Rows are points. To make a cloud, some directions were put in groups of two or more. Within a group, all points are equally far from the middle, so they leave a hole (a ring in 2 directions, a hollow ball in 3). The other directions are filled evenly. Then the cloud was stretched, turned, moved and blurred a little. How many holes are there, and how many directions does each take, smallest first?

Cloud (19 x 3)
|  0.057 | -0.021 |  0.010 |
| -0.006 | -0.065 |  0.035 |
| -0.017 |  0.016 | -0.056 |
|  0.018 |  0.018 |  0.070 |
| -0.050 |  0.048 |  0.003 |
| -0.043 | -0.063 |  0.020 |
|  0.002 | -0.061 | -0.028 |
| -0.012 |  0.022 |  0.072 |
| -0.051 |  0.027 | -0.033 |
| -0.016 |  0.044 | -0.038 |
| -0.006 | -0.018 | -0.058 |
| -0.031 | -0.044 | -0.046 |
|  0.032 | -0.026 | -0.039 |
| -0.012 | -0.021 |  0.074 |
|  0.051 |  0.031 |  0.021 |
| -0.006 | -0.002 |  0.077 |
|  0.012 | -0.057 | -0.030 |
|  0.030 | -0.045 | -0.029 |
| -0.057 |  0.009 | -0.038 |
Holes: 1 (3)

Cloud (22 x 3)
| -0.034 | -0.018 | -0.032 |
|  0.080 |  0.020 | -0.029 |
|  0.071 | -0.030 | -0.044 |
|  0.037 |  0.006 |  0.074 |
|  0.076 | -0.015 | -0.016 |
|  0.041 |  0.048 | -0.008 |
|  0.000 | -0.058 | -0.020 |
|  0.031 | -0.040 | -0.078 |
| -0.024 |  0.032 |  0.023 |
|  0.001 |  0.050 | -0.008 |
|  0.030 |  0.036 |  0.027 |
|  0.070 | -0.003 |  0.008 |
| -0.034 | -0.048 |  0.001 |
| -0.007 |  0.054 | -0.048 |
| -0.006 |  0.052 | -0.039 |
| -0.036 |  0.018 | -0.021 |
| -0.013 |  0.048 | -0.062 |
| -0.036 |  0.012 | -0.027 |
|  0.009 | -0.054 | -0.035 |
|  0.042 |  0.016 |  0.050 |
| -0.055 | -0.022 |  0.029 |
|  0.064 |  0.040 | -0.023 |
Holes: 1 (2)

Cloud (31 x 4)
| -0.008 | -0.013 |  0.071 |  0.020 |
|  0.017 |  0.005 |  0.073 |  0.023 |
|  0.017 | -0.071 | -0.019 |  0.018 |
| -0.020 | -0.049 |  0.042 | -0.032 |
|  0.053 |  0.005 |  0.049 | -0.050 |
| -0.048 |  0.048 | -0.002 | -0.004 |
|  0.032 |  0.017 | -0.062 | -0.058 |
| -0.062 | -0.031 |  0.001 |  0.013 |
| -0.056 | -0.043 |  0.000 |  0.012 |
| -0.042 |  0.041 | -0.011 | -0.043 |
|  0.019 |  0.035 | -0.071 | -0.002 |
| -0.011 | -0.013 | -0.072 |  0.011 |
| -0.031 | -0.040 | -0.035 | -0.050 |
|  0.033 |  0.006 |  0.074 | -0.010 |
|  0.025 |  0.076 |  0.019 |  0.006 |
| -0.027 | -0.047 | -0.010 |  0.046 |
| -0.043 |  0.047 | -0.025 | -0.002 |
| -0.019 |  0.021 | -0.035 |  0.050 |
| -0.007 |  0.028 | -0.032 | -0.073 |
|  0.061 |  0.064 |  0.014 |  0.009 |
|  0.087 |  0.032 |  0.022 | -0.018 |
|  0.054 | -0.063 | -0.017 | -0.009 |
|  0.025 |  0.049 |  0.057 |  0.017 |
| -0.014 |  0.027 | -0.025 | -0.072 |
| -0.039 |  0.051 | -0.021 |  0.006 |
|  0.003 |  0.008 |  0.056 |  0.050 |
| -0.002 | -0.055 | -0.006 |  0.049 |
| -0.033 | -0.035 |  0.013 | -0.058 |
| -0.010 | -0.042 |  0.054 |  0.030 |
|  0.081 |  0.035 | -0.021 | -0.039 |
| -0.022 |  0.055 | -0.014 |  0.031 |
Holes: 1 (4)

Cloud (55 x 6)
|  0.015 |  0.023 | -0.049 | -0.049 | -0.015 | -0.074 |
| -0.011 |  0.072 |  0.009 | -0.020 | -0.002 | -0.054 |
|  0.014 | -0.020 | -0.053 | -0.025 | -0.051 | -0.022 |
|  0.033 | -0.011 |  0.054 | -0.010 | -0.054 | -0.026 |
|  0.030 |  0.019 | -0.022 | -0.032 | -0.044 |  0.007 |
|  0.006 | -0.008 |  0.050 |  0.029 | -0.023 | -0.010 |
| -0.015 | -0.026 |  0.025 |  0.016 |  0.018 |  0.044 |
| -0.013 | -0.019 | -0.082 | -0.040 |  0.028 | -0.021 |
| -0.005 | -0.064 |  0.075 | -0.059 | -0.019 |  0.010 |
| -0.010 | -0.020 |  0.004 | -0.027 | -0.075 | -0.005 |
|  0.028 | -0.022 | -0.040 |  0.024 | -0.030 | -0.057 |
| -0.060 | -0.009 | -0.038 | -0.055 | -0.020 |  0.012 |
| -0.040 | -0.019 |  0.052 | -0.008 |  0.048 |  0.023 |
| -0.062 |  0.037 | -0.071 | -0.007 |  0.023 | -0.011 |
| -0.064 |  0.026 | -0.083 |  0.002 |  0.012 | -0.006 |
| -0.046 |  0.026 |  0.001 | -0.066 |  0.030 |  0.014 |
| -0.012 | -0.034 |  0.069 | -0.022 |  0.015 | -0.062 |
| -0.034 | -0.002 | -0.005 | -0.087 |  0.011 |  0.006 |
| -0.042 | -0.016 |  0.061 | -0.049 |  0.019 |  0.038 |
| -0.029 | -0.108 | -0.009 | -0.004 |  0.012 | -0.004 |
|  0.029 | -0.023 |  0.054 | -0.059 |  0.049 | -0.015 |
|  0.036 |  0.050 |  0.002 | -0.014 | -0.026 | -0.069 |
|  0.018 | -0.086 |  0.047 | -0.011 |  0.017 | -0.024 |
| -0.040 | -0.047 |  0.023 | -0.039 | -0.015 | -0.072 |
|  0.003 |  0.031 | -0.051 | -0.021 |  0.019 | -0.087 |
| -0.055 | -0.026 |  0.008 |  0.014 | -0.049 |  0.020 |
| -0.026 |  0.037 |  0.025 |  0.015 |  0.027 |  0.006 |
| -0.013 |  0.040 | -0.033 |  0.016 | -0.033 |  0.021 |
|  0.016 | -0.017 | -0.028 | -0.053 | -0.024 | -0.078 |
|  0.057 | -0.007 | -0.014 | -0.019 | -0.009 | -0.063 |
|  0.001 | -0.043 | -0.016 | -0.078 | -0.014 |  0.001 |
|  0.022 |  0.039 | -0.064 | -0.026 | -0.004 | -0.066 |
|  0.032 |  0.028 |  0.043 |  0.005 |  0.009 | -0.036 |
|  0.005 | -0.055 | -0.018 | -0.073 |  0.029 | -0.002 |
| -0.006 |  0.006 | -0.031 | -0.011 |  0.072 | -0.050 |
| -0.031 | -0.048 | -0.001 | -0.042 |  0.055 |  0.039 |
| -0.035 | -0.035 | -0.036 |  0.050 |  0.027 | -0.047 |
| -0.090 | -0.034 | -0.035 | -0.005 |  0.009 |  0.025 |
|  0.000 | -0.008 |  0.003 | -0.035 | -0.008 | -0.099 |
| -0.003 | -0.092 |  0.040 | -0.004 | -0.020 | -0.001 |
|  0.032 | -0.056 |  0.046 | -0.045 | -0.040 | -0.031 |
| -0.070 | -0.046 |  0.002 | -0.064 |  0.005 | -0.029 |
|  0.037 |  0.041 | -0.008 | -0.056 | -0.035 | -0.024 |
| -0.019 | -0.062 | -0.006 | -0.035 | -0.007 | -0.082 |
| -0.001 | -0.052 |  0.001 | -0.006 | -0.033 | -0.080 |
|  0.013 | -0.059 | -0.001 | -0.071 |  0.040 | -0.037 |
| -0.049 | -0.070 | -0.019 | -0.043 |  0.063 |  0.006 |
| -0.063 | -0.085 | -0.033 |  0.018 |  0.022 | -0.023 |
| -0.032 |  0.043 |  0.006 |  0.022 |  0.033 | -0.019 |
| -0.090 | -0.049 | -0.013 | -0.022 |  0.034 |  0.018 |
| -0.018 | -0.085 |  0.015 |  0.022 |  0.027 | -0.037 |
| -0.006 |  0.031 | -0.074 |  0.006 |  0.031 | -0.062 |
| -0.001 | -0.001 |  0.016 | -0.022 |  0.076 | -0.013 |
|  0.008 |  0.008 | -0.049 | -0.067 | -0.006 | -0.058 |
|  0.039 |  0.041 |  0.014 | -0.063 | -0.020 | -0.015 |
Holes: 1 (6)
